Each wall is flat, endless, passes through zero and stands at right angles to its row. A trip goes straight from one point to another. Which walls does it cross, in order?
In the rows, 100 means zero.

Walls:
(1): 153 100
(2): 109 70
(3): 89 61
(4): 85 81
(5): 99 160
Trips:
42 158 to 125 129 -> 1
32 111 to 65 42 -> 5, 2
72 130 to 91 138 -> none

Walls:
(1): 111 147 106 170
(2): 142 68 115 128
(3): 91 146 114 113
(4): 69 67 119 80
(5): 69 139 162 69
(6): 90 138 134 98
(7): 96 98 79 69
Trips:
103 147 126 165 to 119 156 123 65 -> 2, 7
100 69 76 156 to 144 67 152 63 -> 4, 1, 5, 6
50 134 120 59 to 78 170 95 144 -> 1, 4, 7
47 142 65 74 to 105 90 45 90 -> 4, 6, 5, 3
104 136 83 138 to 140 111 156 107 -> 2, 5

Walls:
(1): 129 43 77 190 149 77 137 112
(2): 51 121 52 111 95 108 136 142
(3): 137 104 91 120 87 118 111 130
(4): 155 131 24 82 54 60 41 112
(5): 76 127 95 133 95 30 163 95
Trips:
90 42 92 60 91 136 108 84 to 165 94 73 155 34 179 83 109 -> 3, 4, 1
132 98 128 131 111 122 96 149 to 134 103 110 141 114 72 75 136 -> 4, 5
96 125 130 89 139 106 79 74 to 83 146 154 92 98 115 83 129 -> none
65 44 136 77 88 141 127 131 to 81 119 60 75 82 94 115 101 -> 5, 4

Walls:
(1): 59 106 78 85 27 104 126 69 99 113 148
(2): 130 125 73 118 71 91 129 125 97 100 117
(3): 114 116 92 167 160 59 123 151 70 101 75
(4): 44 116 117 82 57 81 118 112 114 65 155
(5): 142 102 60 98 118 70 92 101 107 66 91
(6): 119 100 69 132 122 91 50 124 148 106 107
(7): 83 102 148 96 97 144 108 75 99 53 132
(8): 63 135 78 64 36 64 38 86 162 98 76
Trips:
63 96 118 108 65 58 64 89 66 50 147 to 113 49 91 74 116 105 61 52 117 112 65 -> 5, 6, 4, 1, 7
119 37 135 113 101 129 85 103 106 31 112 to 171 127 120 105 61 71 56 62 88 59 141 -> 2, 8, 1

Walls:
(1): 90 69 43 92 107 104 67 101 138 151 81 108
(2): 131 136 75 152 137 135 169 121 59 113 126 94
(3): 110 108 70 75 87 76 112 82 88 86 129 91
(4): 102 111 95 168 78 98 98 124 122 81 118 93
(5): 102 136 129 108 120 85 106 72 143 115 117 88
(6): 113 71 77 140 135 119 42 98 91 104 114 73
(7): 139 58 109 92 139 110 115 57 102 115 99 95
(8): 122 83 97 152 77 54 73 84 102 125 147 91
(9): 69 73 106 118 132 76 122 31 129 96 102 89
(10): 95 110 128 85 126 128 103 137 78 100 87 125
(11): 65 52 147 126 100 94 88 121 87 101 51 82
(12): 96 77 112 101 110 114 100 121 117 110 148 104
Trips:
143 99 83 79 74 106 116 110 105 49 51 106 to 115 117 113 134 55 100 111 109 107 107 75 101 -> 4, 10, 11, 3, 2, 8, 5
93 78 54 103 112 116 84 51 137 60 126 105 to 111 113 138 60 173 109 79 85 126 124 116 117 -> 4, 8, 10, 3
69 108 95 39 117 98 93 97 74 89 139 97 to 118 132 98 80 80 100 63 111 91 78 44 153 -> 12, 3, 1
